Each row of a before or after table is a point. The points were changed in one or more steps. Then noise was added and the rows were shuffled. The steps act on columns, c1 being the first. Write out the steps. A step turns or swaps two columns, mirrors them in a line or flattens them onto one, adds a multiple of one to another, or multiplies or shifts one. Angles are multiples of 10 degrees, from the lower column toward the higher: turns from -170 to 170, lines from 10 to 170 but not 90. Use the fewest steps. Two steps may share a column if one is a turn and the other turns, adds or multiplies; they go together, in the order done. Otherwise the lowest column goes first.

Before (11 x 3)
[[  9   5  12]
 [-18   7 -13]
 [  4   7   3]
 [ -6   1 -11]
 [-11   4 -20]
 [-12  -1  15]
 [ -4  12   1]
 [  2  -4  19]
 [ 13  -6   7]
 [  2   0 -18]
 [ 10 -20  -6]]
After (11 x 3)
[[  1  21   0]
 [  3   3  -4]
 [ 11   0 -11]
 [  4  12  -8]
 [ -3  36   2]
 [  7 -60  -8]
 [ -7 -12  10]
 [  2 -18  -2]
 [-13  -2  15]
 [ -2  22   1]
 [ -2  15   3]]
Steps: flatten c1 and c3 onto the line at 130 degrees; multiply c2 by 3

Before (13 x 4)
[[  3   4   1 -31]
 [ 10 -12 -19  -3]
 [ 33  18 -11   3]
 [ 46  -1  -3   6]
 [  9 -18 -23  -1]
 [ -2 -37  29 -49]
 [-22  -6 -28 -26]
 [ 32  -7 -12   3]
 [ -4 -19  22   1]
 [ 20  19   8 -18]
 [ -3  14  -9   9]
 [ -2  -1 -26   0]
 [-11   2 -11  -8]]
After (13 x 4)
[[  3  -1  20 -28]
 [ -5  12   9  -5]
 [  7   9  13  14]
 [-14  -8  42  -5]
 [ -4 -16   3  -7]
 [ 26  -1  26 -14]
 [ 25 -37  17   3]
 [ -7 -17  -6  -6]
 [ -1   2  -8   0]
 [-22   9  -8 -29]
 [ 35 -14  10  10]
 [-33 -20  47 -59]
 [ 15 -29   8   1]]
Steps: add 0.3 times c2 to c4; turn c1 and c2 by -50 degrees; shift c3 by 20

Before (14 x 6)
[[  2   1 -11  -3 -33   9]
 [ -3  -9 -29   5 -27   1]
 [  9  29  17  13 -19  -4]
 [-21   4  16  44  31 -13]
 [ -2  14 -18  -6 -17  15]
 [ 10 -16  -7 -10  -9  20]
 [  4   0 -29  -6 -15  26]
 [-20   1  11  48  -2   8]
 [ -7   2 -19 -22 -33  15]
 [ 13   4 -16   6 -19   6]
 [  8  -9 -17  19  -2  -4]
 [  5  24  29   8 -27   6]
 [-25 -13 -10  20  16 -27]
 [-24  20  -3  45  29 -23]]
After (14 x 6)
[[  2  48  25 -20 -17   7]
 [ -3 -20 -29 -17 -21   1]
 [ -3  28 -15 -17  -5  13]
 [-24  40  -6  63 -45 -23]
 [  3   2 -30 -19  -2  28]
 [  9 -33  -8 -14  10  22]
 [ -7   5 -18 -39  -1  10]
 [  0   1 -11 -35 -13   6]
 [ 14  60  19 -13 -11   0]
 [-26 -28  -9  40 -33 -26]
 [  9 -18 -15   3  -8  -3]
 [-19   5  14  32 -62   9]
 [-18   7  20  58 -43 -14]
 [ 12   8 -16 -18  -4   6]]
Steps: add -1 times c1 to c4; turn c4 and c5 by -60 degrees; multiply c2 by 2

Before (9 x 8)
[[ 26 -23 -14  16  -8  30  39  -6]
 [ 10 -34  22 -11 -10  11 -12 -23]
 [  3 -33   1  21  26 -17  -9 -24]
 [ 28   1   9  22  -9  18  16 -14]
 [ -9 -12  -4   8  15  38 -21 -32]
 [-59  11   0  13 -13  13 -32 -12]
 [-24 -17   8  24  35  29 -17   2]
 [ -1  -4  18   8  -6 -14  46 -31]
 [-30  12  12 -30   2 -35 -15 -22]]
After (9 x 8)
[[-37 -18 -11 -10  19  16  10  16]
 [-12  14 -25 -10  -9   5 -23  38]
 [ 15  -4 -15  26  24   8   8  37]
 [-17   2 -18  34  25 -33 -45   8]
 [-25  12   5 -10  20  21   1  13]
 [ 47  20  18   0 -31 -15  20  13]
 [  7   9  12 -14  13 -59 -43   4]
 [-33   0   9  13   6 -21 -55  33]
 [ 13  19   4  -5   8   3  60  26]]
Steps: add -1 times c6 to c7; turn c1 and c6 by 110 degrees; turn c2 and c8 by -150 degrees; turn c2 and c3 by -110 degrees; swap c4 and c5

Before (14 x 11)
[[-22  -6  -4  -8  -3   5   0  39 -18  -3 -15]
 [-25   4  41   9  15  -3  -4   6  -3  -8  -9]
 [-25  18  12  -1  -1   4  11   6  -5  -7  28]
 [-24  11   2   9 -15  10 -18 -16  24  -5 -14]
 [  0   9  30 -42  20  -9   8 -12  -6  -8 -11]
 [-22  16   8  -1  12  -1  10 -17   8   1 -14]
 [ 29  15  -6   2  19   0   3 -12   5 -10 -24]
 [-26  17  -4   8  19 -19  -5 -12 -12  12 -21]
 [-19 -41  12   8  18 -10  -6 -13  23  37   2]
 [-11  19  -4   8   0 -12 -20 -11  25  -1  -9]
 [-10   4  -4  10 -28 -25   1 -13 -17  -6 -20]
 [ 20   0  14   8  20   0   1   5 -14  36 -24]
 [-10 -10  -7 -21  -2   6  12 -10  -2  -3  11]
 [-24  -8   0   4  15   2   0  13  60  25 -21]]
After (14 x 11)
[[-24  -8   2 -25 -15  10 -17 -17   1  -5 -15]
 [ 30  -4  -5  -4  19   1   4 -19   0 -10 -25]
 [-24   9  -1 -57  13   2   0  13 -16  25 -14]
 [-10 -15  -8   8  -1   6  14   4 -20  -4  19]
 [-19 -35  13 -23  18  -9  -8  31   1  36   2]
 [-23  -6   9  -6  13  -1  12 -22  -4   0 -11]
 [-21  30  -2  17  -4   5  -1  24   0  -2 -16]
 [  1  -6  31  21  20  -9   8 -14 -36  -7   7]
 [-23  -3  -7   9  19 -20  -5 -19  11  14 -25]
 [ -9 -10  -5  13 -28 -28   0 -11  15  -8 -29]
 [-26   8  42  -2  14  -4  -3   0   9  -7 -15]
 [-11  -3  -4 -27   1 -12 -20 -21   1  -2  -7]
 [-23  15  13   6   0   6  11 -15   1  -8  26]
 [ 22   4  12  11  19   0   2   3  12  38 -31]]
Steps: turn c2 and c8 by -60 degrees; turn c4 and c9 by 110 degrees; add -0.5 times c9 to c11
